Rows are points. The ring and each string are closed loops that go straight from each point to the next, and from the last back to the first. Before rounding, they use only three directions, however many columns there are. How many times does the string pass through the ring? Passing back the other way cancels.

Ring (7 x 4)
[[-1.2  5.5  6.1 -0.9]
 [-2.2  4.9 -0.1 -3.7]
 [-2.3  0.5 -5.6 -1.7]
 [-1.7 -4.1 -5.7  3.5]
 [-1.3 -5.0 -1.3  6.9]
 [-0.8 -2.7  4.1  7.4]
 [-0.6  3.0  8.0  2.9]]
String (16 x 4)
[[-1.6 -2.2 -0.9  4.1]
 [-5.8 -2.2 -2.7  3.9]
 [-5.7 -2.3 -3.6  3.5]
 [-0.4 -1.0 -0.9  2.4]
 [ 2.7 -5.4 -5.4  4.2]
 [ 2.9 -5.0 -3.5  4.8]
 [-1.0 -1.0  0.0  3.1]
 [-4.1 -2.5 -0.2  5.3]
 [ 1.0 -1.1  1.8  3.8]
 [ 1.8 -1.4  3.7  5.1]
 [-3.7 -0.3  2.6  4.3]
 [-5.3 -0.8  5.2  6.7]
 [-4.2 -0.6  3.4  5.2]
 [-1.4 -0.8  2.4  4.3]
 [ 4.2 -3.3  3.3  6.5]
 [ 3.6 -5.1  0.8  7.3]]
Times through: 0
String (28 x 4)
[[  1.0   2.3  -0.8  -1.6]
 [ -4.0   2.0  -0.7  -0.2]
 [ -6.6   3.8  -1.3  -2.1]
 [ -4.2   6.4  -1.1  -5.5]
 [ -7.3   6.1  -1.3  -4.6]
 [ -6.6   3.5  -0.8  -1.5]
 [ -3.0   2.2  -0.2  -0.4]
 [  1.0   2.3   0.0  -1.2]
 [  0.7   4.2  -2.9  -5.0]
 [ -2.3   3.9  -5.9  -5.8]
 [ -7.3   2.2  -7.4  -3.7]
 [ -8.0   0.7  -5.7  -0.8]
 [ -5.0   0.1  -2.3   1.2]
 [  0.0  -0.8  -3.0   0.9]
 [  3.2  -1.8  -3.3   1.1]
 [  2.1  -4.8  -8.4   1.9]
 [ -2.3  -6.1 -10.3   3.2]
 [ -6.8  -4.2  -7.5   3.6]
 [ -4.9  -0.7  -1.8   2.6]
 [ -0.3  -1.2  -1.4   2.3]
 [  1.4  -3.2  -4.6   2.4]
 [  1.7  -5.3  -9.6   1.9]
 [ -4.3  -4.2 -11.2   1.0]
 [ -6.2  -1.5  -7.1   0.6]
 [ -6.2  -0.3  -5.7   0.0]
 [ -3.7   0.6  -8.1  -3.0]
 [  0.4   2.3  -7.4  -5.4]
 [  1.7   2.5  -2.9  -3.3]]
Times through: 2

Ring (8 x 8)
[[ 4.2  4.2  2.5 -0.1  2.2 -0.5 -1.7  1.3]
 [ 2.5  5.2  4.6  1.0 -1.9 -7.2  4.7  0.4]
 [-1.0  3.5  4.2  2.0 -4.8 -7.7  7.6  0.3]
 [-3.5  1.8  2.0  1.9 -6.1 -4.7  7.6  0.0]
 [-5.3 -1.2 -2.0  1.1 -4.6  3.8  2.7  0.5]
 [-5.1 -3.5 -2.8  1.6 -0.9  9.5 -2.8  2.5]
 [-2.7 -3.3 -1.5  1.8  2.4 10.3 -6.0  3.8]
 [ 2.2  1.1  0.8  0.5  3.5  5.0 -5.0  2.7]]
String (20 x 8)
[[ -0.1   1.5   0.6   0.6  -0.5   1.7  -0.1   1.2]
 [ -1.6  -0.8   1.7   2.4   0.5   2.9  -1.2   3.1]
 [  0.4  -2.0   1.3   2.3   5.2   7.9  -7.4   5.0]
 [  2.3  -0.4   0.7   1.0   5.8   7.9  -8.0   4.1]
 [  5.3   4.1  -0.5  -2.0   4.1   4.9  -5.8   0.8]
 [  2.9   3.9   0.2  -1.1   0.8   1.5  -1.4   0.2]
 [  0.8   2.0   1.7   0.9   0.1   0.4  -0.1   1.6]
 [ -0.4   1.0   2.9   2.2  -0.2  -0.6   0.8   2.4]
 [  1.9   4.1   2.0   0.0  -1.2  -2.6   2.2   0.2]
 [  3.5   6.8   2.3  -1.1  -2.5  -5.9   4.4  -1.5]
 [  2.2   6.8   6.0   1.2  -4.6 -12.3   9.2  -0.7]
 [ -1.4   3.2   7.7   4.1  -5.2 -12.3  10.1   1.6]
 [ -2.1   1.1   4.4   3.3  -3.1  -4.9   5.2   2.1]
 [ -0.9   1.7   2.1   1.5  -2.2  -1.7   2.8   1.2]
 [  1.2   4.4   2.0   0.1  -2.7  -3.9   4.0  -0.4]
 [  4.8   8.5   4.1  -1.0  -3.0  -9.8   6.5  -1.8]
 [  5.4   7.4   6.2   0.5  -0.6  -9.9   4.7   0.2]
 [  5.1   5.5   5.2   0.7   1.6  -5.4   1.0   1.4]
 [  8.3   7.6   2.6  -2.1   3.7  -2.0  -2.6   0.0]
 [  5.9   5.5   0.2  -2.2   3.0   2.0  -3.6   0.0]]
Times through: 0

Ring (8 x 12)
[[  4.9  -1.9  -2.1  -2.2   5.2   1.8  -0.7   2.1   0.7  -0.2   2.4   0.0]
 [  9.6  -5.8  -2.3  -1.4   0.7  -0.9   1.9  -1.3   1.5   0.4  -1.4  -2.2]
 [  8.1  -6.8  -2.2  -0.7  -3.0  -1.8   3.6  -3.4   1.2   2.0  -3.8  -3.4]
 [ -2.2  -2.8  -1.2   0.0  -2.0   1.3   3.4  -1.8  -0.6   3.3  -1.6  -2.6]
 [-10.5   2.2  -0.6  -0.3   2.0   4.7   1.2   1.6  -2.0   3.4   2.4  -0.5]
 [-12.2   4.9  -1.0  -1.3   5.4   6.2  -1.3   4.0  -2.3   3.2   5.1   1.5]
 [ -8.6   5.1  -1.7  -2.4   7.6   5.9  -3.1   5.2  -1.6   2.2   6.2   2.7]
 [ -0.4   1.5  -2.0  -2.6   7.4   3.8  -2.4   4.1  -0.2   0.4   4.8   1.6]]
String (24 x 12)
[[ -3.5   2.1  -2.3  -2.3   4.4   3.4  -1.7   2.7  -0.8   2.7   3.2   1.4]
 [ -4.5   4.5  -3.0  -3.4   7.0   4.4  -4.2   4.6  -1.0   2.8   5.3   3.3]
 [ -3.8   4.7  -2.9  -3.6   8.8   4.9  -4.8   5.6  -0.8   1.8   6.4   3.7]
 [  1.9   1.9  -3.7  -3.8   6.1   2.4  -3.9   3.4   0.1   2.1   3.7   2.7]
 [ -0.8   2.4  -1.6  -2.8  10.5   5.1  -3.3   5.9  -0.1  -1.1   7.0   2.2]
 [ -1.4   0.3  -0.5  -1.3   7.9   4.6  -0.5   4.1  -0.3  -1.2   5.1   0.1]
 [  1.3  -1.2  -1.8  -1.6   3.8   2.2   0.0   1.5   0.1   1.0   1.9  -0.3]
 [  9.3  -3.5  -3.8  -2.9   1.3  -1.0  -0.8  -0.4   1.4   1.9  -0.7  -0.1]
 [ 13.2  -6.3  -3.1  -2.3   1.2  -1.8   0.9  -1.3   2.1   0.1  -1.6  -1.7]
 [  9.8  -4.6  -3.7  -2.5  -0.6  -1.7   0.3  -1.7   1.4   2.4  -2.2  -0.9]
 [  1.3  -3.1  -0.7  -0.4   2.4   2.0   2.4   0.3   0.1   0.3   0.8  -2.2]
 [  9.0  -8.0  -1.1   0.1  -1.7  -1.3   4.8  -3.1   1.4   0.1  -3.2  -4.4]
 [ -0.4  -2.3  -0.9  -0.5   1.9   2.2   2.1   0.3  -0.2   1.1   0.8  -1.8]
 [  4.4  -3.7  -2.6  -1.4  -1.1  -0.4   1.6  -1.7   0.5   2.8  -1.8  -1.6]
 [  7.3  -6.7  -2.9  -0.7  -5.7  -2.7   3.9  -4.8   0.9   3.9  -5.5  -3.5]
 [ -1.7  -5.4  -0.1   1.5  -4.6   0.5   6.4  -3.8  -0.5   2.9  -3.7  -4.9]
 [ -4.9  -3.1  -0.5   1.0  -3.5   1.5   5.0  -2.6  -1.1   3.7  -2.4  -3.6]
 [ -4.0  -1.4  -2.0  -0.5  -3.2   1.1   2.6  -2.1  -1.0   5.1  -2.1  -1.8]
 [ -8.4   0.9  -1.3  -0.3  -0.6   3.2   1.8  -0.1  -1.7   4.6   0.3  -1.0]
 [ -3.2   0.3  -2.2  -1.5   1.3   2.3   0.1   0.7  -0.8   3.5   1.0   0.0]
 [ -2.6   0.5  -2.4  -1.8   1.7   2.3  -0.3   0.9  -0.7   3.4   1.2   0.3]
 [-16.0   6.7  -1.1  -1.3   5.3   7.0  -1.8   4.5  -3.0   4.2   5.6   2.2]
 [-21.6   9.2   0.6  -0.7   9.6  10.2  -2.2   7.4  -3.8   2.5   9.3   2.7]
 [-10.2   3.4   0.0  -0.7   6.7   6.4  -0.2   4.3  -1.8   1.1   5.6   0.5]]
Times through: 2
String (28 x 12)
[[  3.0  -2.4  -2.5  -1.7   0.9   0.7   0.7  -0.3   0.3   2.3  -0.2  -0.8]
 [  0.2  -2.2  -1.2  -0.7   1.8   2.0   1.8   0.3  -0.1   1.3   0.7  -1.6]
 [  6.2  -4.3  -3.0  -1.6  -1.7  -1.1   1.5  -2.2   0.8   3.0  -2.5  -1.6]
 [  9.1  -7.1  -3.1  -1.0  -5.4  -3.0   3.6  -4.8   1.2   3.6  -5.5  -3.3]
 [  5.8  -7.6  -2.0   0.3  -6.7  -2.4   5.6  -5.5   0.7   3.7  -6.1  -4.7]
 [ -1.2  -5.1  -0.5   1.1  -4.4   0.4   5.8  -3.6  -0.5   3.1  -3.6  -4.5]
 [ -2.5  -3.5  -1.2   0.4  -4.2   0.6   4.5  -3.1  -0.7   4.2  -3.1  -3.3]
 [ -1.1  -1.7  -2.4  -1.1  -1.9   0.7   1.6  -1.5  -0.5   4.3  -1.5  -1.2]
 [ -3.0  -0.4  -1.8  -1.0   0.8   2.2   1.0   0.2  -0.8   3.1   0.6  -0.7]
 [-11.9   1.9   0.7   0.6   3.7   5.9   2.3   2.4  -2.2   1.7   3.6  -1.3]
 [ -9.0   1.8  -0.4  -0.3   3.5   4.9   1.0   2.3  -1.7   2.3   3.2  -0.4]
 [ -2.1   0.2  -2.2  -1.7   2.1   2.4  -0.1   1.0  -0.6   2.9   1.4   0.1]
 [ -4.6   2.1  -2.8  -2.2   2.3   2.9  -1.4   1.7  -1.1   4.1   2.0   1.3]
 [-18.7   8.9  -0.9  -1.7   7.9   8.5  -3.2   6.4  -3.4   3.9   7.8   3.4]
 [-18.3   9.0  -0.5  -1.7   9.7   9.2  -3.5   7.4  -3.2   2.7   9.0   3.5]
 [-11.3   4.6  -0.2  -1.1   7.9   7.0  -1.2   5.3  -2.0   1.1   6.6   1.3]
 [ -4.9   2.1  -1.6  -1.8   5.3   4.3  -1.2   3.2  -1.0   1.9   4.0   1.0]
 [  0.1   1.7  -3.6  -3.3   4.0   2.1  -3.0   2.3  -0.2   3.2   2.6   2.1]
 [ -3.5   4.5  -2.8  -3.5   9.0   4.9  -4.7   5.7  -0.7   1.5   6.5   3.6]
 [ -3.8   3.9  -1.6  -2.8  10.4   5.7  -3.7   6.3  -0.7  -0.1   7.4   2.8]
 [ -1.5   2.7  -1.4  -2.7  10.8   5.4  -3.3   6.2  -0.3  -1.2   7.3   2.3]
 [  5.9  -0.4  -3.3  -3.5   6.3   1.7  -2.9   3.0   0.9   0.5   3.2   1.7]
 [  7.9  -2.2  -4.0  -3.3   2.4  -0.3  -1.8   0.5   1.1   2.1   0.3   0.8]
 [  1.9  -1.4  -2.3  -1.8   2.6   1.6   0.0   0.8   0.1   1.7   1.1  -0.3]
 [  3.9  -3.0  -1.1  -1.1   4.4   2.0   1.2   1.3   0.6  -0.7   1.8  -1.4]
 [  9.9  -6.4  -1.0  -0.8   3.3   0.2   2.6  -0.1   1.7  -2.1   0.1  -2.9]
 [ 15.5  -8.5  -2.8  -1.6  -0.8  -2.9   2.5  -2.9   2.5  -0.1  -3.4  -3.1]
 [ 13.8  -6.9  -4.1  -2.4  -2.6  -3.5   1.3  -3.4   2.1   2.5  -4.2  -1.9]]
Times through: 0

Ring (9 x 14)
[[  0.8  -1.2   4.3  -2.1 -11.4  -0.3  -2.7  -5.3   2.4   4.0  -0.4  -1.9
    1.2  -6.5]
 [  2.8  -0.8   4.8  -0.4  -4.7   0.2  -2.3  -2.0   0.3   1.3  -0.7  -0.7
   -0.6  -4.4]
 [  3.7   0.5   3.4   1.0   5.5   0.1  -0.4   2.4  -0.9  -0.6  -1.6   1.2
   -1.5  -0.5]
 [  2.6   2.0   0.7   0.9  12.2   1.3   0.8   4.3  -2.1  -3.2  -2.3   0.7
   -0.5   4.0]
 [  1.2   2.7  -1.0   0.0  12.9   2.3   0.9   3.8  -2.5  -4.3  -2.4  -0.7
    0.9   6.1]
 [ -1.0   3.1  -2.6  -1.5  10.5   2.5   1.1   1.9  -1.5  -3.5  -2.4  -2.1
    2.9   6.6]
 [ -2.0   2.0  -1.9  -2.1   4.7  -0.4   1.9   0.0   2.5   2.2  -2.4  -0.5
    3.6   2.5]
 [ -1.7   0.9  -0.4  -2.1   0.0  -1.9   1.7  -1.4   4.3   5.2  -2.2   0.4
    3.3  -0.8]
 [ -0.7  -0.6   2.3  -2.3  -8.1  -1.8  -0.5  -4.2   4.4   6.1  -1.2  -0.5
    2.5  -5.1]]
String (26 x 14)
[[  4.1   1.2   2.7   1.4   9.7   1.7  -0.6   3.9  -3.1  -3.8  -1.8   0.5
   -1.8   2.2]
 [  1.6   1.5   1.1  -0.6   5.1   3.0  -1.4   0.7  -2.9  -4.3  -1.4  -2.5
    0.5   2.8]
 [  1.2   1.4   0.8  -0.5   5.5   1.4  -0.1   1.1  -1.0  -1.7  -1.8  -0.9
    0.9   2.1]
 [  2.3   1.6   0.8   1.4  12.8  -2.0   3.0   5.3   1.5   1.9  -2.9   4.0
   -0.4   2.1]
 [  1.4   3.9  -2.6   0.9  21.2   2.7   2.4   7.0  -3.7  -6.5  -3.1   0.2
    0.6   9.9]
 [ -0.8   4.0  -3.5  -1.5  13.9   5.3   0.1   2.7  -4.8  -8.4  -2.3  -4.2
    2.8   9.9]
 [ -1.7   3.2  -2.9  -2.8   6.5   5.5  -1.2  -0.7  -3.9  -7.1  -1.6  -5.9
    3.7   7.4]
 [  0.2   1.6  -0.2  -0.8   6.2   0.2   1.0   1.3   0.7   0.3  -2.2   0.0
    1.7   2.2]
 [  0.5   2.0  -0.9   0.5  12.9  -2.6   4.0   4.7   3.0   3.3  -3.2   3.9
    1.2   2.9]
 [ -1.8   2.8  -3.2  -1.1  11.9  -1.1   3.8   3.1   2.6   2.0  -3.2   1.4
    3.4   5.1]
 [ -4.2   2.9  -4.2  -3.7   4.0   1.5   1.5  -1.6   1.7   0.2  -2.4  -3.2
    5.8   5.1]
 [ -2.6   1.7  -1.5  -3.3  -0.9   1.4  -0.1  -2.9   1.4   0.7  -1.7  -3.2
    4.3   1.7]
 [ -1.4   1.1   0.0  -2.9  -3.1   2.0  -1.4  -3.4   0.3  -0.3  -1.2  -3.8
    3.3   0.4]
 [ -2.9   0.6  -0.4  -3.8  -6.8  -0.1  -0.4  -5.0   3.6   4.0  -1.4  -2.8
    4.6  -1.8]
 [ -2.2  -0.4   1.0  -2.7  -7.5  -4.0   1.5  -4.0   7.4   9.9  -1.8   1.3
    3.7  -5.5]
 [ -0.1  -0.8   2.5  -0.9  -4.0  -5.7   2.4  -1.4   7.9  11.1  -2.2   4.2
    1.7  -6.5]
 [ -1.9  -1.5   3.2  -4.4 -18.8  -0.2  -3.3  -9.3   4.2   6.0  -0.1  -4.1
    3.7  -8.0]
 [ -0.8  -0.8   2.9  -3.5 -13.4   1.2  -3.4  -7.1   1.7   2.5  -0.2  -4.4
    2.8  -5.2]
 [  0.5   0.1   2.3  -1.5  -3.6   0.0  -1.0  -2.4   1.6   2.3  -1.2  -1.1
    1.4  -2.6]
 [  2.5  -0.9   4.2   0.5  -0.9  -4.1   1.1   0.5   4.6   7.3  -1.8   4.0
   -0.6  -5.6]
 [  2.6  -2.4   6.9  -1.4 -14.9  -0.7  -3.9  -5.8   2.2   4.5   0.1  -1.4
   -0.4  -9.5]
 [  2.6  -1.8   6.3  -1.6 -13.5   1.4  -4.9  -5.8  -0.2   1.0   0.3  -3.3
   -0.3  -7.3]
 [  1.5  -0.3   3.6  -1.7  -6.5   2.3  -3.5  -3.7  -1.2  -1.1  -0.4  -3.5
    0.6  -2.9]
 [  1.6   0.3   2.6  -0.9  -0.8   1.0  -1.4  -1.1  -0.2  -0.1  -1.2  -1.3
    0.5  -1.3]
 [  3.9   0.2   3.5   2.1   8.4  -3.2   2.1   4.5   2.3   3.9  -2.4   5.1
   -1.9  -1.8]
 [  5.5   0.4   4.2   3.1  11.8  -2.3   1.7   6.2   0.3   1.4  -2.4   5.2
   -3.3  -0.7]]
Times through: 4
